Rows are points. The points of each table are mixes of a few directions, plus a little noise. Count the directions of each table, and those that both share. Where both have some left over, give the other angles between the two spaces (their principal angles), to ten degrees, smallest first.
In the rows, zero is written as 128.

First (5 x 2)
[[139 110]
 [113 152]
 [155  85]
 [156  83]
 [ 77 210]]
Second (4 x 2)
[[141 167]
 [149 195]
 [114  84]
 [108  66]]
Directions: first 1, second 1, shared 0; angles 50

First (5 x 4)
[[135 116   7 140]
 [125 136 207 119]
 [126 130 148 126]
 [127 129 138 127]
 [128 129 139 126]]
Second (6 x 4)
[[ 79 112 124 135]
 [110 118 106 111]
 [204 146  98  81]
 [ 87 115 121 130]
 [ 89 124 169 177]
 [199 155 150 136]]
Directions: first 1, second 2, shared 0; angles 50

First (10 x 8)
[[109  93  78  81 142 131 104 142]
 [137 188 125 151 123 128 189  86]
 [140  88 162 113 117  84  71 126]
 [147 152 202 196 114 145 139 146]
 [102 107  65  91 148 158 128 153]
 [111  62 103  84 139 127  66 167]
 [118 106  85  79 134 106 112 112]
 [136 167 135 148 123 128 166 103]
 [126 153 108 127 130 133 159 110]
 [155 164 217 208 109 138 146 136]]
Second (10 x 8)
[[101 122  52  90 149 161 145 140]
 [149 133 188 158 111 103 115 119]
 [117 124  97 111 137 142 135 134]
 [ 88 119  16  71 160 177 153 146]
 [119 127 106 116 133 138 134 131]
 [116 125  96 112 137 143 135 134]
 [130 128 131 130 127 126 127 127]
 [171 138 249 190  95  77 102 108]
 [123 128 112 121 132 135 132 131]
 [167 137 235 182  98  82 104 111]]
Directions: first 3, second 1, shared 1

First (11 x 11)
[[147 160 128 136  86 126 123 112 136 104 106]
 [189 199 101 130  40 123  82 104 154 130  96]
 [125 141 160 156  79  83 117 156  99  71 112]
 [ 92  94 160 141 146 103 143 155  99  93 137]
 [190 204  99 131 119 200 150  97 157 181 103]
 [173 172 113 139 153 177 139 161 117 214 133]
 [107  96 102  91 182 171 155  70 170 147 139]
 [ 75  86 184 154 136  81 152 166  82  51 131]
 [ 96  60 104  93 210 134 118 141 134 201 179]
 [123 118 108 103 131 144 132  77 164 119 124]
 [ 91  80 150 133 125  65 100 170  97 100 148]]
Second (9 x 11)
[[137 139 116 119  95 119 109 101 148 111 117]
 [135 137 118 120 101 121 112 106 145 114 119]
 [152 156  95 103  38 103  76  55 183  81  98]
 [119 118 140 137 161 137 147 155 108 145 139]
 [161 166  84  95   7  95  59  30 202  66  87]
 [107 104 156 149 206 149 172 191  81 168 154]
 [115 113 146 141 176 141 156 167  98 153 144]
 [109 105 154 148 200 148 169 187  84 165 152]
 [117 115 143 139 168 139 151 161 103 149 142]]
Directions: first 4, second 1, shared 1

First (11 x 14)
[[ 99 170  86  79 164 101 147 197 178 139 144 108  84 108]
 [210  91 164 153 141 126 205  65  55  92  89 224 148 104]
 [ 45 190  78 119  92 177  96 126 143 166 146  40  93 135]
 [115 146 169 121 108 119  67 168 121  89 123  93  83 147]
 [166  61 158 156 190 114 130 117 116 103 153 147 165 147]
 [ 78 134  88 110  89 144 114 125 137 106 121  71  86 156]
 [174 107 128 119 102  91 167 119 159 157  98 215 192 106]
 [197  84 196 175 139 119 120  91  98 141 122 198 209 120]
 [158  61 148 141  82  88  96 118 183 157 115 180 233 153]
 [ 76 220 113 125 133 183 119 135  93 153 145  59  56  99]
 [ 88 143  84 109 169 144 148 141 124 107 150  73  64 132]]
Second (8 x 14)
[[124 156 125 102 140 110 152 166 117 112 117 114  89 104]
 [159 103 172 143 130  93 114 147 126 156 126 137 206 110]
 [123  76 101 121 101 128 184  90  67  46  86  93  93 148]
 [133 166 117 118  52 117 109 127 202 223 107 197 202 104]
 [115 123  75 110 201 154 167 116 140  69 159 145  25 157]
 [ 92  56  63 114 218 124 138 141 174  71 187  78  83 191]
 [122 168 191 157  64 142  68 128  84 171 110  85 174 105]
 [155 175 181 159 117 156  91 109 114 177 132 176 152 104]]
Directions: first 6, second 6, shared 5; angles 70

First (9 x 20)
[[139 136 133 115 118 137 108 133 119 141 127 121 126 129 129 131 133 134
  127 114]
 [ 66  85 101 206 181  75 249  97 181  52 129 162 140 119 121 108 103 102
  136 208]
 [131 130 129 124 126 131 122 129 125 131 128 126 127 128 128 128 129 128
  128 125]
 [146 141 136 105 112 143  92 137 112 151 128 118 124 130 129 133 135 136
  125 105]
 [128 128 128 128 128 128 128 128 128 128 128 128 128 128 127 128 128 128
  128 129]
 [138 135 132 116 120 136 111 133 121 139 128 124 126 129 129 130 132 132
  127 116]
 [130 129 128 127 126 129 125 128 126 130 128 127 127 129 128 129 129 129
  127 127]
 [136 133 131 119 122 133 115 132 123 137 128 124 127 129 129 131 131 131
  128 119]
 [140 137 134 111 117 139 102 136 116 143 127 121 126 129 129 132 133 133
  125 111]]
Second (9 x 20)
[[138 153 122 123 120 139 112 113 112 130 114 112 162 140 132 139 152 143
  145 136]
 [125 121 130 129 130 125 133 132 133 128 132 133 118 124 126 125 121 124
  124 125]
 [146 172 120 113 110 150  96  99 100 133 103  97 186 150 137 148 171 159
  160 142]
 [130 136 137  90 102 145 104 118 115 146 111 110 120 136 136 138 144 159
  157 135]
 [135 145 121 137 132 130 124 119 121 123 124 122 158 134 129 132 140 129
  130 132]
 [108  75 142 129 137 108 156 158 157 129 151 157  51 104 120 109  83 104
  103 114]
 [125 120 130 130 131 124 134 134 133 127 132 134 117 124 127 125 121 122
  123 126]
 [116  93 132 148 147 108 157 151 152 119 152 155  88 110 119 111  92  98
   97 116]
 [132 137 119 153 143 121 137 126 129 116 134 132 155 129 125 127 129 114
  115 127]]
Directions: first 1, second 2, shared 0; angles 50

First (11 x 32)
[[180 111 123 208 116 115 104 129  69 149  65 123 146  59  70 112 189 147
  143 135 194 149 151  78  86  33 105 149 188 119 149 138]
 [108 128 124  33 128 114 135 143 229  72 227 126 101 198 144 113  62 109
   95 120  62 103  72 181 158 249 132  87  19 124  61 157]
 [125 130 130 137 129 134 128 123 114 136 116 130 132 121 132 133 134 129
  131 129 132 130 135 122 128 116 132 132 145 130 139 120]
 [148 119 121 106 123 108 118 143 170  98 162 122 118 138 100 105 115 129
  114 126 121 121  96 139 125 163 115 111  79 115  86 162]
 [112 135 130 153 133 144 134 119  86 155  92 133 137 115 146 146 141 133
  143 130 141 137 154 115 129  91 138 145 174 138 165 102]
 [ 66 149 137  72 139 149 155 117 148 128 157 138 121 179 197 155  85 114
  124 124  77 120 128 165 169 187 158 119 108 144 136  96]
 [166 116 124 165 116 114 110 133 110 129 104 124 137  92  84 112 160 137
  131 133 166 139 129 103 102  88 108 133 145 118 125 149]
 [ 79 143 136  86 138 148 150 119 141 130 148 136 122 165 183 150  94 119
  127 124  89 117 131 154 159 172 152 123 117 142 139 101]
 [ 84 142 129  65 137 141 147 127 173 112 176 133 115 180 174 140  81 112
  116 121  76 112 109 167 162 201 147 111  84 137 114 117]
 [220  98 116 209 108  89  86 146 102 122  87 113 138  53  21  85 191 150
  132 133 199 145 123  78  70  48  85 138 147 100 111 180]
 [110 140 137 171 136 152 138 110  62 170  69 135 144 100 155 154 156 133
  152 130 154 141 171 107 126  65 138 156 201 142 186  88]]
Second (8 x 32)
[[167 111 117 107 115  95 108 150 186  88 177 117 116 136  77  92 119 126
  106 127 122 120  84 136 115 170 106 105  60 107  68 181]
 [207  99 116 175 110  89  89 150 132 107 116 113 131  77  35  83 171 143
  122 133 179 138 109  96  81  84  89 124 120  98  94 184]
 [ 38 163 144  89 151 178 170  97 105 162 122 146 128 176 237 184  92 115
  142 125  82 123 162 156 177 154 173 140 161 164 183  54]
 [168 109 116 103 118  94 106 152 189  84 179 117 116 136  76  90 117 126
  106 127 121 119  82 139 116 172 106 103  58 107  65 181]
 [118 134 131 152 131 140 134 117  91 152  94 132 137 114 141 142 142 132
  142 130 142 135 153 114 128  92 135 145 170 136 160 105]
 [ 57 157 145 131 146 177 163  97  67 177  84 145 139 142 214 183 120 124
  153 129 112 133 178 132 158 106 165 152 197 160 203  55]
 [161 118 125 182 122 123 114 128  86 144  84 124 141  85  92 120 169 139
  139 133 172 141 145  95 102  66 114 144 171 121 144 133]
 [108 132 128  82 131 129 136 131 169 110 169 128 116 162 149 129  96 118
  116 124  94 119 110 155 147 182 137 113  87 132 107 132]]
Directions: first 2, second 2, shared 2

First (9 x 32)
[[152 191 190 139 120 167 172 141 118  25 155 111 160 123 153 154 159 138
  150 115 112 180 112 101 147 156 170  94 120 160 138  75]
 [113  88  92 121 134 104 100 120 136 193 111 139 108 132 113 112 108 123
  113 135 137  95 139 145 117 110 102 148 133 109 120 161]
 [129 133 133 129 127 133 132 130 129 119 131 126 132 128 131 129 131 129
  129 127 127 133 126 125 130 129 131 125 127 130 129 124]
 [101  58  60 114 135  84  78 113 141 244  95 148  91 135  99  99  93 118
  103 142 144  71 148 158 107  95  82 168 138  95 115 187]
 [145 175 172 137 124 157 162 137 121  52 149 116 152 124 147 148 151 134
  144 119 119 164 115 109 141 149 159 101 121 151 135  90]
 [110  82  85 121 132 101  97 119 136 201 108 139 107 132 110 110 105 121
  113 135 139  92 139 147 116 108  98 152 135 107 119 164]
 [146 180 178 137 122 159 164 138 120  41 150 113 156 125 149 150 155 137
  147 118 114 170 114 107 143 152 162  98 122 153 136  85]
 [152 186 184 138 121 164 172 140 119  29 156 110 159 124 152 152 157 136
  149 118 113 176 111 102 145 154 169  94 119 157 138  80]
 [102  55  59 114 135  84  77 113 139 248  95 149  92 135  99  98  92 117
  103 143 143  68 148 158 107  96  79 169 138  94 115 187]]
Second (10 x 32)
[[146 106 172 144 134 127 143 161  48 122 172 107 143  94 155  73 129 118
  121 143 164 145 167  64 136 121 116 132 140 143 126 112]
 [102 152  56 105 120 123 106  83 242 156  60 155 104 181  88 209 118 143
  140 106  68  91  66 218 112 135 142 121 106 103 135 157]
 [136  81  99 135 126 109 126 139  91 218 117 106 116 122 147 115  89 127
  136 132 112  75 126 100 122 112 104 131 120 107 142 160]
 [103 203 123 105 126 152 118  85 245  27 101 174 128 166  80 192 176 141
  123 111 112 175  93 218 125 153 171 119 125 140 116 104]
 [141 160 216 140 139 153 151 151  76   7 195 130 161  91 139  77 178 118
  108 141 192 216 180  85 145 139 144 128 153 171 109  67]
 [124 135 120 124 127 129 124 120 147 126 119 135 127 134 119 140 131 130
  129 125 120 128 119 143 125 129 132 126 126 127 128 130]
 [116 125  82 118 122 121 114 107 178 169  88 136 111 155 114 166 112 136
  137 117  92  94  94 170 119 127 128 127 114 108 136 154]
 [142 102 154 143 131 124 137 152  63 143 157 111 136 102 153  87 121 121
  126 139 152 129 156  78 134 121 114 131 135 133 129 124]
 [140  84 126 141 128 113 131 151  66 189 138 102 127 110 154  94  99 120
  131 135 134  96 143  81 128 113 105 134 128 120 137 145]
 [129 127 134 131 128 130 129 130 120 123 133 127 131 124 130 122 130 126
  128 129 132 132 132 122 130 128 126 128 129 130 126 125]]
Directions: first 1, second 2, shared 0; angles 40

First (8 x 32)
[[164 123 161 173 122 143 150 144 122 135 114 170 149  93 123 112 172 145
  100 126 118 107 149 168 167 122 155 124 136 128 163 163]
 [123 131  97 101 128 129 142 142 128 137 135  94 105 144 113 122 113 109
  151 126 116 153 139 104 103 148 129 124 128 136 101 118]
 [141 109 160 151 134 121 115 114 125  98 115 145 145 135 130 130 126 149
   99 137 127 118 115 139 129 106 118 125 140 131 136 128]
 [122 127 110 118 142 124  94 106 133 102 143 125 131 124 139 124 112  95
  126 148 136 134  95 112  87 128 102 110 123 115 124  87]
 [135 131 157 158 120 123 107 127 126 130 128 167 142 103 148 120 161 158
  114 109 130 109 153 162 157 111 148 128 122 120 162 168]
 [105 152  98  85 119 140 165 145 136 176 120 105 117 132 118 152 117 117
  160 139 137 133 116 107 144 154 136 143 114 142 106 110]
 [117 127 115 138 133 131 136 114 124 120 141 102 120 141 125 131 111 103
  136 119 144 120 116 121 128 130 106 144 133 106 123 118]
 [118 124 126 102 127 113 113 132 130 124 125 114 116 152 129 131 111 150
  138 123 118 149 142 113 108 125 130 125 126 145 108 131]]
Second (11 x 32)
[[107 140 123  98 115 124 142 143 132 160 119 115 116 144 128 146 121 153
  151 117 129 136 145 119 146 135 143 144 118 146 112 143]
 [160 125 112 129 128 139 144 157 124 134 133 132 118 106 108  92 153 110
  128 129  95 151 160 130 104 150 154 101 132 138 128 137]
 [ 99 138 136 124 127 114  88 103 134 124 136 139 136 129 159 147 120 141
  132 123 153 113 112 131 136 111 114 138 113 115 138 126]
 [133 130 125 165 132 136 122 114 123 118 149 135 131 106 136 112 143  99
  123 115 141 108 127 146 135 126 119 130 129  93 153 134]
 [124 120 156 130 123 114 119 126 127 123 114 135 132 147 134 140 123 171
  119 118 127 126 140 135 143 109 132 138 132 141 128 150]
 [130 121 136 124 133 123 116 120 130 113 121 133 135 135 130 134 119 135
  118 141 127 130 112 123 118 120 120 122 131 135 124 115]
 [120 139 117  96 123 121 111 140 135 143 129 134 121 122 135 126 132 139
  142 131 117 148 143 119 112 137 145 114 113 145 120 129]
 [114 120 155 137 127 117 120 109 128 117 116 128 138 152 138 153 111 157
  118 124 145 112 113 132 150 104 112 149 133 127 128 133]
 [193 110  85 187 152 179 202 138 112 104 148 105 127  89  73  73 147   7
  108 156 112 122  98 129  98 168 109 104 163  90 136  81]
 [111 142 115 100 118 127 138 142 132 157 126 117 117 134 128 139 125 137
  151 122 128 137 141 118 137 140 141 136 117 140 115 135]
 [117 122 149 121 129 114 106 115 132 115 117 136 137 144 140 146 114 158
  119 133 134 125 116 126 130 109 119 132 127 138 125 125]]
Directions: first 6, second 5, shared 5

First (8 x 32)
[[ 75 151 129 114 153 106 244 152 129  78 127 141 136 156 167 167 131 135
  161 158 174 128 150 138 129 148 148 143 137 154  69  91]
 [ 86 143 174  98 155 133 249 127 150  58 166 169  80 111 157 156 137 147
  175 104 124 153 164 125 146 147 147 121 112 163  72 149]
 [162 117 143 142 147 150  81 127 100 140 107 124 159 133  97  94 102 148
  121 126  99 129 112 108 133 143 139 121 163 113 160 154]
 [ 91 138 120 123 134 109 195 135 137  98 129 133 122 140 160 159 133 119
  147 144 162 129 145 139 128 132 135 137 124 147  93 102]
 [147  97 111 163 128 124  79 111 134 124  93 110 131 125 132 128 104 103
  117 128 145 135 134 124 130 114 107 123 144 124 164 134]
 [189 138 132 106  92 154   8 125 112 227 159 119 140 105  58  67 155 149
   79 104  53 107  78 125 118 115 125 114 105  86 172 155]
 [138 100  84 159  97 106  60 113 142 153 100  96 123 123 142 137 121  83
  101 139 160 125 127 139 121  93  93 131 120 118 164 109]
 [138 136 133 117 122 136 113 132 120 150 140 129 133 125 111 112 138 141
  120 125 108 122 118 127 125 132 132 126 123 120 130 132]]
Second (9 x 32)
[[112 130 125 137 142 124 138 133 114 118  96 137 151 151 127 136 121 132
  143 142 148 112 136 119 140 145 139 138 154 140 116 112]
 [109 130 143 146 148 116 154 125 121  95  70 160 144 163 148 149 109 122
  168 138 160 127 167  82 153 158 138 122 154 143 106 127]
 [170 132  78 119  87 123  70 151 126 204 179  61 147 117 120 100 146 115
   53 153 112 131  65 176  73  85 105 132  98  80 170 102]
 [107 106 113 116 124 142 158 112 163  95 204  99  65  59 128 136 144 126
  109  97 118 140 112 211 115  85 115 148 103 155 135 129]
 [161 159 148 127 128 128  74 148  80 188  67 158 200 191  97  98 124 149
  136 152 111 101 125  51 141 175 150 111 153  93 127 133]
 [172 143 178 107 112 144  93 117 134 159 150 160 105 113 109  99 139 141
  129  92  66 149 132  77 133 138 127  89  92  97 137 186]
 [111 123 162 138 145 122 168 109 144  76  98 168 101 132 156 153 112 118
  174 111 143 149 178  86 156 146 129 111 129 147 107 154]
 [102 112 116 117 132 144 153 118 146 100 181 110  88  78 116 134 141 137
  119 106 121 124 113 198 124 101 126 153 122 159 128 122]
 [108 120  90 146 133 110 144 140 124 118 106 101 151 148 149 146 118 111
  121 161 174 120 125 152 117 120 123 148 148 137 127  86]]
Directions: first 4, second 4, shared 2; angles 40, 70

First (11 x 32)
[[127 124 131 127 129 129 124 129 130 134 125 129 129 126 127 126 130 131
  128 125 126 131 134 126 130 125 127 125 129 128 125 129]
 [132 142 117 132 123 124 143 126 121 107 138 125 126 137 132 137 123 116
  127 140 135 118 106 135 121 139 131 140 126 127 137 123]
 [117  93 155 119 139 138  93 132 144 180 104 136 132 106 119 107 141 158
  131  98 111 152 181 112 146 101 120  98 132 132 107 140]
 [141 168  97 138 115 117 169 123 109  69 156 119 123 153 138 152 113  94
  124 163 148 100  67 147 107 160 137 163 123 123 152 114]
 [103  49 189 107 153 150  47 138 165 245  73 146 138  78 107  80 158 196
  135  60  89 183 249  91 169  65 110  59 137 138  81 156]
 [117  94 154 119 139 137  93 132 144 179 105 136 132 107 119 107 141 157
  131  99 111 152 180 112 146 101 120  98 132 132 108 140]
 [128 127 129 128 128 128 127 128 128 129 128 128 128 128 128 128 128 128
  128 128 127 128 129 128 128 128 128 128 128 128 128 128]
 [143 174  93 140 113 115 175 122 106  60 160 118 122 157 140 156 110  89
  124 168 150  96  58 149 104 164 139 168 123 122 155 112]
 [127 126 130 128 129 128 126 128 129 131 126 128 128 127 127 127 129 130
  128 126 127 129 131 127 129 126 128 126 128 128 127 129]
 [141 169  97 139 115 117 170 123 109  68 157 119 123 154 139 152 113  93
  124 163 148 100  66 147 107 160 137 164 123 123 152 114]
 [132 141 118 131 124 125 141 127 122 108 137 125 126 136 131 136 123 117
  127 139 135 119 108 134 121 138 131 139 126 126 136 123]]
Second (8 x 32)
[[129 130 122 163 131 161 119 147 191 150  65 148  97  97 122 131 170 172
   91 111 125 121 119 123 151 139 138 140 143 161  96  67]
 [143 141 130 110 125 101 151 112  70  88 180 107 151 167 142 135  96  68
  150 151 140 128 109 152 110 118 121 130 124  98 158 166]
 [105 105 132 101 124 110 104 111 117 151 166 118 144 133 111 105  91 131
  168 119 110 128 169  91 113 125 129  97 117 124 149 172]
 [119 140 136 128 142 113  81 112 149 153 180  98 102 126 120 134 135  93
  135 183 151 127 123 129 131 105 129 109 154  72 104 156]
 [117 116 126 130 123 127 108 118 152 149 134 124 125 128 113 110 111 135
  144 115 113 117 146  98 125 130 137 110 134 143 138 130]
 [140 142 136 121 143 140 157 160  93 106  92 148 130 103 155 164 182 151
   84 147 155 162 108 181 142 128 106 165 110 102  87 118]
 [138 131 121 134 116 119 140 111 122 109 148 117 137 159 126 116  93  94
  148 118 118 108 118 120 116 129 138 122 135 144 164 129]
 [134 118 122 137 121 153 164 153 130 117  59 163 139 112 135 129 146 181
  104  80 112 134 131 130 136 150 127 151 108 180 127  85]]
Directions: first 1, second 4, shared 0; angles 30
